Every row gives one point. Two turns around zero, p and q, are shown by what they do to some points. Write where each new point lands after one turn and then the other. Backwards means that the second turn is done in reverse. Each puzzle has new turns, and all numbers are rounded.
(in the rows, 128 means zero)

Turn p:
[134 157 139] -> [159 123 131]
[133  66 131] -> [ 70 108 115]
[138 141 127] -> [143 129 121]
[113 156 139] -> [153 130 150]
[123 120 103] -> [115 150 122]
Turn q:
[141 155 121] -> [120 122  99]
[128 157 143] -> [114 147 105]
[139 120 138] -> [144 134 127]
[104  80 109] -> [134 108 181]
Where do these land?
q, then p backwards: [139  98 147] -> [117 163 129]
p, then q: [120 121 147] -> [137 140 144]
q, then p: [160 151 118] -> [111 157 105]
q, then p: [ 94 142 101] -> [104 128 167]

Turn p:
[125 113 109 119] -> [124 129 106 141]
[166 126 151 114] -> [103 132 128  89]
[167 152 137 147] -> [130 161 147  95]
[ 94 157 111 128] -> [134 132 151 169]
[ 92  83 135 128] -> [145  82 100 140]
[124 137 126 133] -> [132 132 136 133]
Turn q:
[110 142 156 167] -> [104 123 165  99]
[150 108 120 119] -> [129 116  99 136]
[137 117 117 117] -> [131 127 111 139]
[135 123 128  92] -> [153 141 103 129]
[157 135  96  96] -> [163 118 106 161]
[119 155 155 150] -> [127 122 163 101]
[ 89 116 123 156] -> [ 88 149 148 132]
Where do these land?
q, then p backwards: [116 137 174  88] -> [171 120 131 173]
q, then p backwards: [125 115 112 153] -> [119 135 128  97]
q, then p: [145 125 137 150] -> [126 106 109 132]
p, then q: [135 130 111  72] -> [ 99 164 161 142]
q, then p: [125 145 123 150] -> [134 105 133 114]
p, then q: [122 117 112 155] -> [138  98 125 140]

Turn p:
[103 122 136 150 113 142 143 122] -> [130 103 140 131 113 120 127 100]
[114 113 108 106 151  97 105 143] -> [110 149 147 139 155 107 119 160]
[143 119 136 151 108 131 114 150] -> [110 137 134 137  97 143 143 125]
[128 168 114 118  95 120  91 116] -> [ 79 128 103 112 145 153 110 120]
[147 108  97 154 119 159 128 145] -> [122 107 121 167 112 143 162 135]
[153  97 130 151  96 134 100 121] -> [ 95 133 112 130  96 121 167 122]
[122 143 137  95 147 107 165 138] -> [164 137 153 106 156 137 113 138]
[132 115 152 132 115 167 100 130] -> [114 111 109 122  81 123 126 140]
[121 139 119  93 154 105 163 106] -> [163 132 132 108 178 117 119 132]
[117 156 151 130 181 117 170 109] -> [191 143 128 127 147 117  92 108]
Turn q:
[105 127 150  95 155 100 118 137] -> [ 85 141 145 132 124 134  98 150]
[128 162 106 151  95 120 159 116] -> [135 103 109 127  88 125 163 104]
[133 145 153 137 125 111 113 157] -> [118 123 124 165 127 132 134 156]
[152  96 122 107 105 157 163 108] -> [155 155 160 105 134 133 152  90]
[116 116 108 126  94 167 138 102] -> [170 138 134 105 111 103 129  99]
[149 121 105 113 134 119  85 131] -> [124 131 122 102 154 111 137 166]
[ 91 109 162 162 156 103 137 123] -> [125 108 127 145 116 175  78 131]
[114 124 114 137 157 123 111 160] -> [115 140  91 133 143 134 108 146]
[164 152 130 124 131 152 129 120] -> [126 115 136 137 155 106 154 110]
Where do these land?
q, then p: [149 131 138 159 104 140 128 131] -> [152 138 121 141 119 135 162 120]
q, then p: [174 153 128 166 109 128 139 128] -> [171 119 137 145 129 118 173 114]
q, then p: [106 129 138  85 114 142 102 117] -> [106 167 145 101 125 137 106 122]
q, then p: [141 105 113 122 154 140 183 102] -> [150  99  83  98 141  99 113 130]
p, then q: [105 126 116  79 107 108 111 164] -> [108 165 134 169 130 124  85 141]
q, then p: [110  97 118 103 122 136  93 139] -> [113 156 130 123 134 162 101 151]
q, then p: [118 127 156 107 143 100 105 146] -> [111 126 155 145 101 134  95 130]
q, then p backwards: [128 150 124 162 141 144 146 128] -> [125 142 112 153 124 150 136 101]
p, then q: [ 86 117 150 126 126 106 121 127] -> [112 116 158 134 113 129 111 161]
p, then q: [141 128  89 134 152 109 154  93] -> [101  98 109 110 159 155 132 104]
q, then p: [150 145 137 165 135 156 125 133] -> [147 144 115 161 132 108 155 120]

Turn p:
[134 172 107 143 151 153 128 116 113] -> [123 118 111 112 125 145  94 171 115]
[172 123 126 124  93 146 131 147 130] -> [ 93 140 119 135  94 124 159 139 140]
[ 86 137 107 121 137 147 104 130 109] -> [135  94 160 111 130 145 113 134 103]
[161 122 148 117  83  67 148 149 160] -> [110 193 136 142 146 101 170 115 166]
[113 121 125 134 151 110 135 153 101] -> [122 103 123 105 162 119 133 118 127]
[134 117 140  96 146 147 103 133 136] -> [132 116 130 154 118 114 139 127  90]
[159 116 107 126 114 116 149 117 149] -> [101 150 123 150 119 119 116 121 156]
[100 110 149 128 139 133  91  96 105] -> [165 117 134 108 112 129 116  96  92]
[103 141 140 138 116 112 186 115 118] -> [159 127 129 110 143 114 118 140 184]
[120 121 131 155 150 149 105 124 159] -> [140 123 113 152 130 170 122 118 109]
Turn q:
[126 138 142 144 108 155 160 110  89] -> [ 95 113 124 142 123  98 166 141 106]
[119 166 110 135 169  89  65 152 105] -> [150 105  92 145  85 174  81 156 153]
[145 110 181 128 115 141 146 117 119] -> [105  98 157 121 133  92 139 106 125]
[105 130 131 107 121 137 137 103 120] -> [107 149 149 133 118 117 131 144 122]
[ 93 123 168 157 134  95 133 177 146] -> [122  82 154 101 135 190 135 119 129]
[124 163 105 141 156 120  87 133 155] -> [177 132 114 138 103 159 102 137 118]
[149 109 125 113 147 144 158 133 136] -> [144 135 139 130 151 107 151 121 154]
[145 119 102 127 117 116 127 108 142] -> [137 149 113 122 151 115 109 130 118]
[147 141  97 105 131 106 145 130 150] -> [146 152 124 153 165 136 113 131 136]
[131 109 131 117  88 161 124 134 128] -> [104 150 124 120 120 113 144  89 120]
[126 100 117 134 122 144 127 111 118] -> [120 142 118 103 124 105 138 132 128]
Where do these land?
q, then p: [144 127 127 154 111 147 119 134 139] -> [116 128 128 115 113 106 101 121 136]
p, then q: [135 188 158 114 113 127 112 117 117] -> [112 111 112 183 136 149 130 105 153]
q, then p: [114 133 155 149 120 139 143 104  90] -> [134 109 150 108 148 115 151 102 156]
q, then p: [132 128 136 121 168 119 138 164 145] -> [130 132  95 172 111 134 137 127 131]
q, then p backwards: [ 83 109 116 110 106 123 143 129 151] -> [129 152 111 145  99  98  97 140 137]
q, then p: [173 129 138 129 119 117 143 142 122] -> [128 126 112 138 142 135  96  94 125]
p, then q: [133 127 156 110 133 127 113 112 135] -> [119 109 105 145 140 118 119 135 121]
p, then q: [ 95  90  49 146 157 131 144  95 145] -> [153 135 139  60  62 109  98 117 109]
q, then p backwards: [116 124 150 121 115  90 104 150 136] -> [111 118  84 157 131 133 120 116 125]
q, then p backwards: [155 125  95 127 139 160 121 134 101] -> [162 116 167 130 127 129 158 123 130]

Turn p:
[143 126 124 129 139 131 139 137  88 136 101] -> [149 158 118 128 111 138 134 156 114 124 138]
[152 112 131 122 148 128 141 133  98  98 111] -> [167 150 146 128 116 120 130 154 120 144 128]
[147  85 140 136 152 139 139 156 139 145 123] -> [124 137 117 105 115 127 160 149 148 169 130]
[ 84 132  87 121 122 157 141 111 152 134 160] -> [103  93 134 120 163 146 144 124 119 101  82]
[108 143  75 140 101 117 120  75 155 101 145] -> [109  80 164 144 149 124 124  97  76 105 113]
[144 175 139 142 106  76 138 152 122 116 129] -> [165 121  91 148 135 102 107  98 119 119 165]
[150 118 148  93 118 132 130 143 136 149 111] -> [137 124 116 110  97 154 114 131 154 143 136]
[106 138  98 161  98 136 118  84 137 137 148] -> [ 88 102 144 154 136 129 147 108 100  93 122]
[120 156 146 143 123 124 120 142 136 109  92] -> [135 154 115 156 139 136 107 103 121 148 135]
[149 145 157 112 171 112 109 151 131 151 109] -> [132 165 115  91 134 132 106 127 150 144 167]
[131 122 168 126 142 103 155 118 104 118 109] -> [158 167 127 121  98 103 125 114 132 127 122]
[109  88 133 107 127 137  96 155 126 147 152] -> [ 91 113 117 116 123 118 114 169 160 138 114]
[121 124 117 130 117 174 118 105 140 123 174] -> [105  97 164 143 149 139 150 135 152 107 111]
Turn q:
[132 112 103 160 110 124 111 117 123 131 107] -> [110 126 158 150 141 126 126 115 106 136 105]
[147  94 105 151 133 112 174 152 126 108 121] -> [155 157 134 191 131 112 131 122 125 128 140]
[130 126 122 149  79 114 150 128 150 148 140] -> [135  91 114 168 128 142 129 122 123 159 114]
[143 125 117 159 137 117 131 132 123 120 164] -> [130 117 145 159 146 144 124 135 142 110 147]
[119 114 101 117 139 125 134 134 144 139 150] -> [127 140 114 135 144 148 117 118 121 140 155]
[131 163 135  81 105 163  86 143 107 130 122] -> [118 120  94  75 128 125 100 126 125  96  87]
[140 104 126 140 121  82 130 133 142 106 140] -> [133 108 140 165 119 114 123 125 108 123 162]
[154 146 139 115 188 129 156  76 128 117 119] -> [124 158 160 107  95 116 128 120 190 138 158]
[108 125 162 105 134 184 113 145 105 105 127] -> [149 139 109  76 159 101 142 144 134 102 110]
[118 110 131 129 110 104 132  97 109 162 112] -> [143 117 156 122 106 148 139 103 106 153 114]
[105 149 145 107 124 158 100 127 148 116 114] -> [101 122 102  85 137 105 134 138 127 131 117]
[157 119 131 148 152 105 136 152 153 169 141] -> [135 135 138 157 116 158 102 171 124 149 149]
[ 82 178 146 104 132 146 110 129 107 115 107] -> [101 133 100  76 113 125 167 127 132 100 105]
Where do these land?
q, then p backwards: [136 105 118 114 137 122 134 139 110 111 179] -> [151 187 126 121 124 122 128 131 118 126 139]
p, then q: [108 107 169 112 132 166 137 155 115 125 123] -> [ 89 138 100 144 117 118 120 154 126 160 105]
p, then q: [ 98  96 145 112 111 133 111 108 127 125 146] -> [114 115 123 124 118 102 153 135  87 144 122]
p, then q backwards: [130 113 131 118 142  71 142 139 130 144 142] -> [123 126 159  79 120 136 118 124 142 105 115]
q, then p: [178 119  89 162 178 132 130 122 120 144 126] -> [101 158 127 158 168 129 119  91 172 133 152]
p, then q backwards: [130 152 116 103 117 115 111 126 120 119 104] -> [153 111 114 110 127 114 112 143 126 147 144]
p, then q: [155 134 164 148 100 151 107 121 143 139  95] -> [117  88 126 129 163 151 146 134 154 158 110]
p, then q backwards: [104 171 148 120 129 137 106 121 150 117 127] -> [149 124  78 127 127 148 122 114 120 123 148]
p, then q: [ 86 160  89 138  99 118 140 148 145 155 123] -> [113 177 154 129 164 128 140  84 122 113 127]
q, then p backwards: [140 139 130  83 145 145 166 127 113 131 128] -> [135 140 175 105 138 117 154 144 119 142 115]
q, then p backwards: [144 125  92 163 109 150 135 127 159  98  89] -> [ 80 113 151 172 124 128 102 134 135  93 137]
p, then q backwards: [127 114 144 163 136  96 118 104 103 127 155] -> [131 121 137 131 142 115 123 127 133  71  97]
